Each row of a before or after table is a point. The points were changed in one or more steps. Then noise was added and the rows were shuffled. The steps act on columns, c1 being the first. What was done? A step turns or swaps two columns, mirrors them in a line or flattens them onto one, adds a multiple of one to another, or multiplies or shifts one. Angles are multiples of 10 degrees, from the lower column toward the higher: turns from -170 to 170, lines from 10 to 170 but not 90. Use the fewest steps. Two steps may share a column if one is a turn and the other turns, adds or multiplies; they go together, in the order done. Otherwise the lowest column goes first.
(in the rows, 128 means zero)

Before:
[[138 192]
 [175  77]
 [ 92 150]
 [173 150]
 [172  77]
 [138  73]
 [184  66]
 [110 163]]
After (8 x 2):
[[148  88]
 [113 206]
 [109 193]
 [ 88  76]
 [142 180]
 [122  88]
 [113 198]
 [ 77 135]]
Steps: turn c1 and c2 by 150 degrees

Before:
[[ 72 154  45 105 169  95]
 [ 98 125  94 178 133  95]
 [182 107  55 180 116  72]
 [164 114 100  66 119 157]
 [ 69 160  90 105 111  94]
 [184 105  43  73 146 122]
 [158 177 126 153 176 134]
 [ 76 164 128 145  74  51]
 [107 106 126 115 143  83]
 [103 145  86  72  82  90]
 [172 117 103 137 184 165]
 [ 66 204  92 136 196  64]]
After, 12 rows:
[[102 121  56 207 154  30]
 [110 162 133 158  63 130]
 [173 167  46  84  95  40]
 [146 152 129 116 141  81]
 [189 183  89 113  46  35]
 [168 104  89  84  98  65]
 [169 134  88 167 126  61]
 [136  79  87  73 121  63]
 [ 59 153  41  96 149  61]
 [ 75 118 101  85 143 140]
 [ 90 186 114 158 125 139]
 [182  65 127 128 104  48]]
Steps: mirror c1 and c4 in the line at 80 degrees; turn c2 and c5 by -100 degrees; add 0.7 times c3 to c6

Before, 14 rows:
[[176 114 103  84 110 126  51  79 142  97 141]
 [239 167 153  79 126 150  67  61 228  71 102]
 [186 197 125 103  99  89 153 100  73  71 133]
 [175 104 136 122 104 152 146 115 143 136 142]
 [126 157  95  90 120 140  67 130 128 208 153]
 [192  85 117 135 130 158  50 189 183 184 157]
 [145 186 136  29 110 154 111  87  71 194 110]
 [146 119  36 154 179  93 177 157 159 182 172]
 [139 139 162 155 115  99 115  72 177  81  90]
 [115 155 113  88  62 129 111 161 147 145  35]
 [159 108 103  43 168  46  62 124 155  76 109]
 [ 77 150 138  74  89 129 117 180 135  57  93]
 [243 151 108 138 216 155 119 137  71 107 132]
 [104 142 185 154 103  73 162 179  90 152 173]]
After (14 x 11):
[[176 153 103 110 133 110 146 114 142 140 121]
 [185  38 101 173 122 125 153 100  74 129 111]
 [194 196 130  97 120 118  50 189 184 114 126]
 [241  95 217 101 108 124 119 138  72 130  91]
 [ 92 117  63 146 114  94 110 163 148  96  71]
 [ 71  66  89 154 137  82 117 179 133 168 123]
 [155 110 168 242 103  95  64 125 155 181 104]
 [158 170 179 147  37 169 177 156 158  93 149]
 [115 134 104 161 185 177 164 179  90 101 163]
 [130  88 114 141 164 163 112  73 176 156 100]
 [224  63 126 134 155  73  66  58 230 148  71]
 [133 159 121 135  92  89  65 131 128  46 146]
 [178 118 108 153 105  88  52  79 144 162 120]
 [140 125 109 155 136  31 113  89  71  39 110]]
Steps: multiply c11 by 0.7; turn c1 and c11 by -20 degrees; turn c2 and c10 by -140 degrees; swap c3 and c5; turn c4 and c6 by 120 degrees

Before, 8 rows:
[[100 140 120 111 132 156  66 102 142  97 182 147 138 139 119 175  77  99]
 [ 81 161 135 126 141 111 130 187 132 105 153 108 124 133  65 195 136  30]
 [108 122  82 138 148 153 158 110 128 129 161 158 127 124  95 197 131 152]
 [124 113 106 103 161 121 113 118 146 138 140 127 127  94  85 107 125 158]
 [124 112 118 105 145 115 115  93 122 144 138 157 128 110 130 198 108  97]
 [130 140 111 131 122 102 103  84 155 148 139  80 168 141 149   7 119 138]
 [103 155 125 128 158 154 158  99 161 152 147 152 147  95 122 150 120 141]
 [123 128 117 106 153 152 136  95  80 131 153 122 174 116 152 191  84 165]]
After, 8 rows:
[[126 112 123 103 139 118 114  93  88 141 136 160 117 111 130 197 110  89]
 [122 132  81 106 156 151 129  98  47 125 151 124 135 121 151 194  82 168]
 [ 79 157 133 122 139 108 139 184 190 109 151 108 133 132  64 198 137  32]
 [133 138  83 127 124  97 107  83 109 140 138  79 125 144 149   7 120 139]
 [101 138 118 112 133 158 125  99 117  86 184 151 124 137 118 172  80 100]
 [102 159 107 127 156 157 126 104 132 154 144 150 135  91 121 151 114 143]
 [125 107 124 100 165 123 116 119 138 137 137 126 100  98  80 109 127 160]
 [105 127 108 137 147 150 141 115 111 134 170 159  83 125  94 196 131 151]]
Steps: turn c3 and c13 by 70 degrees; multiply c7 by 0.4; turn c7 and c10 by 30 degrees; add 1 times c8 to c9

Before (12 x 32):
[[164 157  66  78  61  99 137 122 185 128 160 124 173 196 160 114 117 103
  104 148  70 119 150 120 109  76 116 126  56 133 110 111]
 [116 143 121 157 137 125 169 123 165 102 155 123 133 171 155 106 106 134
   94 140 122 201 106 166 127  75 113 111  62 143 132 170]
 [180  90 143 184 144 168 192 111  76 163 129  56  91 162 138 124 209  88
  128  93 166 175 103  80 112 161 135  85 174 105 109 192]
 [110 104  51 100 102 181 162 162 128  63 156  80 101 148 131 143 114  78
   86 138  73 168  52 166 113  71 222  87  86 123 140 104]
 [203  91 169 122  68 174 101 198 138  60 139 117 117 146  97 143 174 156
  157  86 157 119  58 181 112  81 107 182 148 156  95  86]
 [117 142 166  84 106 105  88 141 128 148  92  51  78  77  73 103 145 101
   98 163 149 126  74  82 185 157 115 154 111  93 207 102]
 [137 147  90  70 154  93 132  85  63  79 103 161 166 174 140  85 128 153
  115 120 152  94 118 180  73  93 143 113 109 117 152 166]
 [163 114  96 147 142  90 151 178 150 151 125 143 163 139  98 186 106 130
  126 115  96  96  66 176 105 155 154 148  95 122 203  86]
 [154  86  96  79 156 172  79 131 147 120  62 164  69 150 141 194  91  57
  191 135 165  82 143 150  95 151 179 184 154 159 168 105]
 [170 142 141 107 145 113 153 111 118  88 178 167 108 134  73 144 116 142
  121  74 196  97 162  81 193 105 166 175  53  60 180  98]
 [190  88 170 112 111  77 185  85 166  85  68  90 172  92  75 173  98 107
  179 119  78 183 155 149  94 100 178 175  66 136  94 185]
 [186 170 132  97  68 184  85 179 112  82 145  53 112  78  53 166 125  52
  104  77 157 150 152  63 130 163 123 156 133  46 112 129]]
After, 12 rows:
[[186 171 131  99  67 129  85 180  63  80 145  57 187  77  97 164 125  51
  103  78 159 152 154 109 133 248 123 154 134  46 114 131]
 [115 143 123 156 139 120 168 120 168 101 156 125 121 167 107 111 104 136
   93 139 116 203 108 166 131  59 112 109  63 142 129 173]
 [116 142 164  86 105 197  87 136  86 150  92  55 127  78 101 102 147 102
   95 163 148 125  75 129 186 219 117 155 111  94 206 104]
 [113 103  50 100  95 144 161 164 168  67 158  81 188 150  78 142 119  78
   84 136  74 170  53 131 113  96 223  88  87 124 139 103]
 [167 147 142 110 144 155 154 113  82  91 176 167 125 134  66 143 118 139
  121  73 193  94 159 115 190 189 168 171  53  58 180  97]
 [154  84  98  83 152 188  82 128 154 120  64 164 199 148 161 198  87  58
  192 137 166  81 143 151  96 122 178 189 153 160 165 104]
 [133 143  90  68 157  91 134  85 182  80 102 162  79 172 109  80 130 149
  115 120 148  97 118  64  71  93 145 117 110 120 153 169]
 [189  91 168 111 110  92 184  83 148  86  63  92  59  93  65 171  98 108
  179 116  79 182 153 161  96 187 176 176  68 138  90 188]
 [164 157  64  79  64  78 137 120 118 132 163 125  79 192 108 114 119 101
  101 147  67 123 148 186 112  57 116 127  58 131 111 112]
 [202  89 166 122  67 131 105 196 178  64 138 118 172 150  61 144 178 154
  154  86 158 119  61 136 109 152 109 178 150 160  97  84]
 [159 111  97 144 142  99 151 175 175 151 126 143  75 139 126 189 107 128
  125 113  96  96  64 149 105 184 155 153  90 120 198  85]
 [180  94 144 183 148 154 189 110  82 159 129  57 182 163 164 124 207  84
  127  96 165 177 106  75 112 129 139  83 175 104 105 193]]
Steps: multiply c13 by 1.3; turn c6 and c13 by 110 degrees; swap c9 and c24; multiply c15 by 1.6; turn c15 and c26 by -60 degrees

Before:
[[146 144  99 146 124 159  77 124 146  74 136 183 110 111 104 112 114 129
  155 124 153 136 129 115 101 134 127 129 127 103 115 130 171 158 129  91
  100  90 138 143 174 128 164 100 131 134 193 135 131 159 152 205  82 152
  106 131 118  92 128 127 172 153 151 112]
 [161  97 127 135 105 152 138 168 158 128 133 168  95 109 129 103 132 137
  139 136 145 150 131 104 165 121 118 118 110  74 151 165 182 126 133 117
   88 102 119 158 141 118 143 100 156 109 144 169 142 125  85 128 172  82
   78 129 125 110 100  63 159 124 105 176]
 [110  99  58 153  71 105  69 122 138 130 158 140 136  99 139  81 142  76
   95  83  82 114 116 113 149 109 121 122 151 154  75 159 112 129  87 102
  131  94 179 151 160 177  76 200 156 110 136 170 184 165 120 131  81 106
  164 143 103  87 110 149 143 151 157 137]
 [196 158  97 218 186 149 128 123 172 157 107 208  93 127 140 126 156 156
  184 173 165 127 104 118 186 146 140 175 173 168 145 116 141 144 137 133
  137  83  48 131 125 102 160  99 169  82 129 141  91 124 145  99 183 144
   68 138 145 120 177  72 197  86  84 140]
 [194 210 116 113 174 169 121 146 179 161  90 189 102 166  71 125 112 181
  141 129 159  72  94  75 195 155 139 206 162 159 163  72 149 108 124 140
  153 113  77 158 140  75 197 117 168 143 154 151 111 117 101 118 176 131
   97 126 117 149 196  70 150  83  21 154]
 [182 183 123 175 140 140  82 149 139 101 109 178 127 130 128  70 130 158
  144 141 109 142 103 101 154 130 152 152 145 115 119 102 166 126 115 110
  103 121 117 151 125 150 154 138 176  95 133 147  99 118 122 151 146 129
  120 138 109 136 181 117 164 123 100 108]
 [ 61  95 112  88 137 179 190 136 115 118 177 151 161  35 149 222 249  61
   51 104 105 207  46 231 140 128  91 146 162 211 106  85  86 191  17 197
  191 183  72  37 101 174 159 103 158 201  78  37  78 222 212  78 202  41
  114  57  73 146 207 104  34  33 119  94]
 [108  96  72 136 138 175  83  92 164  63 144 157 127 141 153  68 134 131
  181 152 121 174 117  92 157 159 126 155 103 115 134 131 136 116 145 149
  117 132 120 121 174  96 131 128 134 137 143 195 130 108 116 173 163 118
  156 195 113 120 106 130 129 125 131 175]
 [119 156  82 113  84  72   8 110 120 131 203 114 135  80 168 160 174 166
  115  77  84 157 136 113 136  80  75 153 149 122 113 142 135 133  78 119
  117 113 185 107 179 155  65 172 107 126  85 119 176 149 137 149  41 122
  194 134 113 106  53 145 134 139  82 144]
 [171 107  67 132  75  72 105 148 121 108 168 129 174 122 134  86 101 122
   72  65 114 163 151 105 100 123  82  95 131 121  99 142 116 134 144 129
  113 133 129 138 211 173 132 145  91 171  98 127 221 144 118 128  83  84
  149 165  91  76  77 166 140 140 114 156]]
After, 10 rows:
[[ 62  95 112 137 128 180 191 136 114 117 177 170 161  44 149 221 248  61
   51 104 137 207  46 229 140 128  92 146 162 212 106  86  86 190 247 198
  190 183 161  38 101 175 159 102 158 201  77  36  77 222 210  79 202  42
  115  57 113 170  30 104  34  34 119 112]
 [182 182 124 122  94 139  81 149 138 100 110  93 126 118 129  68 131 157
  143 141 132 141 103 100 155 128 151 153 145 115 119 103 166 126 169 110
  103 121 175 151 126 150 155 139 176  95 132 147  98 118 121 151 146 129
  119 139 115  91 107 117 163 124  99 120]
 [161  97 127 113 149 151 137 168 157 128 132  92  94 113 129 103 131 137
  138 136 111 149 132 104 165 122 117 117 110  76 151 165 182 125 146 117
   88 101  96 156 140 118 144 100 156 109 146 170 141 126  86 129 172  83
   77 128 123 113 130  63 158 124 105 156]
 [194 209 116 162  95 168 120 147 179 162  89  78 102  92  71 125 112 181
  141 129 126  73  94  74 194 155 139 208 162 159 163  72 148 108 165 141
  153 113 214 159 140  76 197 117 167 143 155 151 113 117 101 118 176 129
   98 126 120 151 139  70 149  82  21 133]
 [119 154  82 103 174  72   8 110 119 131 202 166 135 164 167 159 174 166
  114  77 110 157 136 112 135  79  75 154 150 122 114 142 135 135 165 120
  117 112  31 108 179 156  66 171 107 126  86 119 175 149 137 150  42 122
  193 134 132 129 110 144 134 140  81 158]
 [147 145 100 136 149 158  78 124 147  75 135  82 111 132 105 112 115 130
  155 125 142 136 128 115 101 134 128 130 127 101 114 131 170 158 159  92
  100  89 119 143 172 126 163 100 131 134 193 134 133 158 151 205  81 152
  106 132 119  95 111 127 173 151 151 104]
 [171 107  67 102 193  72 105 148 120 108 168 125 173 127 134  85 101 122
   71  65 113 164 149 106 100 122  81  94 132 120  99 142 116 134 127 129
  113 132  81 138 211 172 134 145  92 171  98 126 220 145 118 128  82  84
  151 165  87 100 149 165 140 139 114 155]
 [107  96  71 138 124 175  82  91 165  64 144  98 128 125 153  69 134 131
  180 152 106 175 117  92 157 159 126 153 104 114 133 131 137 117 133 148
  116 132 117 121 175  97 132 126 133 137 144 196 130 109 115 172 163 119
  158 194 109 116 153 130 130 124 131 166]
 [196 157  97 160  65 148 128 122 174 157 107  51  93  53 140 126 156 157
  184 172 131 126 104 118 187 148 139 175 173 169 146 116 142 144 156 133
  137  84 184 132 125 102 159  98 168  81 130 139  90 124 145  97 183 145
   68 138 140  47 127  73 198  87  84 121]
 [109  99  58  91 175 105  67 123 138 129 157 142 136 168 138  81 142  77
   96  82 113 114 116 113 150 110 121 122 151 155  75 160 112 128 174 101
  131  95  90 151 160 177  77 199 156 110 137 170 185 165 120 131  81 106
  164 144 117  85 100 150 144 152 158 155]]
Steps: turn c4 and c58 by -60 degrees; turn c4 and c5 by -120 degrees; turn c35 and c57 by -20 degrees; turn c12 and c35 by 150 degrees; turn c14 and c39 by -70 degrees; turn c39 and c59 by -120 degrees; flatten c21 and c64 onto the line at 120 degrees

Before (12 x 64):
[[139 138 167  97 155 137 126 115 134 111 139 126 128 132 152 124 127 122
  137 133 119 132 118 118 136 146 145 140 111 122 135  88  95 118 151 124
  158 107 131  99 124  97 131 135 153 128 151 155 150 150 127 124 152 162
  119 125 128 150 104  99  90 138 126 105]
 [145 122 165 113 160 161 129 146  97 114 135  83 142 143 153 138 165  99
  107 121 124 107 124 142 144 136  94 142 117 143 180 139 109 116 124 169
  158  94 118 145 158 153  71 147 120 167 151 150 154 121 150 151 165 158
  123 154 109 167 119 111  64 112 172 131]
 [121 178 122 112 111 124 102 126 133 131 113 144 121 122 109 108 119 130
  147 116 131 133  91  86 140 154 134  96 112  96 116 117 122 131 102 117
   90 121 107 115 100  98 136  99 133 119 151 134 125 146 114 127 114  99
  138 116 140 120 161 152 136 136 130 119]
 [119 140 133  99 103 142 131 107 120 126 146 120 116 137 139  70 145 121
  135 112 135 143 114 116 128 134 115 116 110 113 113  86 102 121 125 125
  134 103 145 106  97 111  86 115 147 130 118 124 151 154  93 126 139 116
  130 112 162 123 128 129 137 132 137 148]
 [122 177 115  96 110 112 109 103 155 167 107 180  92 121 113  97 131 134
  151 111 138  98 107 113 141 152 119 118 121  90 129 150 112 138 108 130
  107 148 110  84  88 101 108  77 130 123 117 124  96 139 110 119 120 107
  152 101 138 143 125 130 157 149  96 138]
 [130 120 163 103 167 130 134 146 111 117 133  92 149 168 163 139 147  83
   83 150 136 107 150 121 163 138  92 155 124 130 184 140 136 132 186 138
  186  88 131 143 156 135  81 166 144 167 153 174 146 129 171 120 149 136
  118 138 104 178 157 108 100 119 171 119]
 [110 162 134 118 110 128 153 113 131 113 142 122 136 122 129 104 141 111
  140 130 108 133 137 122 122 140 148 130 121 127 131 130 113 119 119 122
  120 133 126 118 127 103 126 105 118 130 144 146 136 160 108 114 158 119
   99 116 157 147 124 104 140 147 144 145]
 [170 164 142  88 163  93 120 154 153 175 133 136 128 122 128 105 143 116
  106  99 151  69 118 107 183 162 105  83 147 131 191 154 172 183 140 169
  163 141 107 152 126 106 127 139  96 100  97 128 110 138 158 188 145 138
  144 112 109 148 174 138 100 166 136 132]
 [122 160 119 101 126 126 130 107 127 121  96 139  77 118 106  78 110 135
  138 103 155 107 111  88 131 154 145 114 131 109 128 137 129 133 108 151
  109 159  95  99  87  85 154 116 133 110 116 144 107 133  85 130  94 108
  149  91 178 135 130 142 152 143 105 137]
 [123 145 132  88 108 129 136 122 134 138 130 132 112 107 122  93 140 132
   99 147 128 152 102 106 123 132 122 106 127 102 128 116 107 114 115 117
  130 107  93 113  77 107 142  94 125 133 113 130 127 149 108 119 119 124
  117 123 163 146 125  87 108 140 119 124]
 [115 133 118 106 129 126 129 100 138 105 140 134 125 131 124 117 140 102
  138 116 131 142 100 113 118 135 127 115 126  67 145 120  88 118 161 133
  124 122 155 129 116 112 138 133 133 149 142 171 139 159 109 128 134 109
  122 119 141 149 104 112  98 123 126 141]
 [141 116 192  83 141 139 153 127 137  98 130  90 144 145 160 142 166 129
  101 143 141 109 125 123 154 132  95 126 115 115 192 147 125 130 148 138
  156 104 150 152 150 159 108 156 145 129 147 172 154 146 152 132 166 176
  128 138 100 157 129 109 114 109 178 118]]
After (12 x 64):
[[171 164 142  88 164 104 119 154 153 175 130 136 154 101 129 105 119 115
  106  98 151  69 100 106 182 161 105  82 147 131 192   8 173 199 140 169
  163 141 108 153 126 105 128 139  96 134  97 128 110 138 158 189 145 137
  143 111 109 148 175 139 142 167 136 133]
 [131 121 163 103 165 103 134 145 112 117 130  93 166 159 164 139 133  83
   83 149 136 107 172 119 165 138  91 156 124 129 182 122 134 144 186 138
  186  88 131 143 157 135  80 167 144 128 153 174 146 129 171 121 150 137
  118 138 103 177 157 108 133 119 171 119]
 [139 137 168  97 154 133 126 114 135 111 133 126 152 136 153 124 129 122
  137 133 120 132 123 118 136 145 145 140 111 122 136 139  96  83 152 123
  158 107 131  99 125  96 131 135 152 120 152 154 152 151 127 124 152 162
  119 126 128 150 103  99 157 139 126 106]
 [122 177 115  95 110 120 109 103 155 167 120 181  94 113 113  97  98 135
  150 111 138  97 112 113 141 150 119 118 123  90 130 112 113 159 108 130
  106 148 111  85  88 100 109  77 129 112 117 125  97 138 109 119 120 106
  151 100 137 144 125 130 119 149  97 138]
 [144 122 166 113 162 143 128 146  98 115 131  84 196 161 153 139 116 100
  107 121 124 107 159 142 144 138  95 142 118 144 180 161 110 129 125 169
  157  93 118 143 158 153  70 145 119 105 150 150 155 122 150 151 165 158
  123 154 109 167 119 112 152 112 173 131]
 [120 139 133 100 102 134 130 107 120 126 135 119 126 144 138  69 107 120
  135 111 135 143 123 116 129 134 116 116 109 114 113 130 103  82 126 125
  133 103 146 106  97 112  87 116 148 114 118 125 151 153  93 126 141 116
  130 112 162 122 127 129 118 133 137 148]
 [123 160 119 102 126 132 129 107 128 121 115 140  77 120 107  79 103 134
  138 104 157 107 104  88 130 153 146 115 132 108 130 119 129 142 108 150
  110 159  95  99  87  84 155 116 133 122 117 143 107 133  84 130  94 107
  150  90 178 135 131 142 140 142 106 138]
 [122 178 121 112 109 128 102 126 133 132 121 145 114 122 109 107 128 129
  147 115 132 132 100  87 140 155 133  96 114  96 115 118 121 120 102 116
   89 122 109 116 100  99 136 100 133 100 151 133 126 145 115 126 115  99
  138 117 140 120 162 153 128 135 132 119]
 [140 117 193  83 141 127 153 127 138  97 129  89 167 150 160 142 115 129
  101 144 140 109 128 123 154 133  94 126 117 116 191 129 125 149 150 138
  155 104 148 152 150 159 109 156 146 125 148 172 154 146 153 131 167 177
  128 137  99 157 129 108 114 110 179 118]
 [122 144 134  88 108 141 138 122 134 138 130 133 139 113 122  95 107 132
   99 147 128 152 119 105 124 133 121 105 127 104 127 157 107 105 114 117
  128 107  93 113  76 108 142  96 125 104 113 129 125 148 109 119 118 125
  118 123 162 147 126  86 144 140 121 123]
 [112 161 133 118 109 133 153 114 131 113 135 121 133 123 128 105 126 111
  140 130 107 134 135 122 121 140 148 130 121 126 132 150 112 123 118 122
  121 133 126 118 125 101 126 106 117 134 144 146 136 160 107 114 160 121
   99 116 158 148 123 104 110 147 145 145]
 [116 132 120 107 129 124 129 101 138 104 132 134 154 130 125 117 118 102
  138 117 131 142 132 111 117 136 127 115 125  67 146 147  87 113 162 133
  123 123 155 128 116 112 139 132 133  92 142 170 137 160 108 128 135 108
  120 119 140 149 104 112 145 123 126 140]]
Steps: turn c6 and c14 by 40 degrees; multiply c11 by 0.4; turn c13 and c17 by 130 degrees; turn c13 and c61 by 140 degrees; mirror c23 and c46 in the line at 30 degrees; multiply c34 by 2.5; turn c32 and c34 by 70 degrees
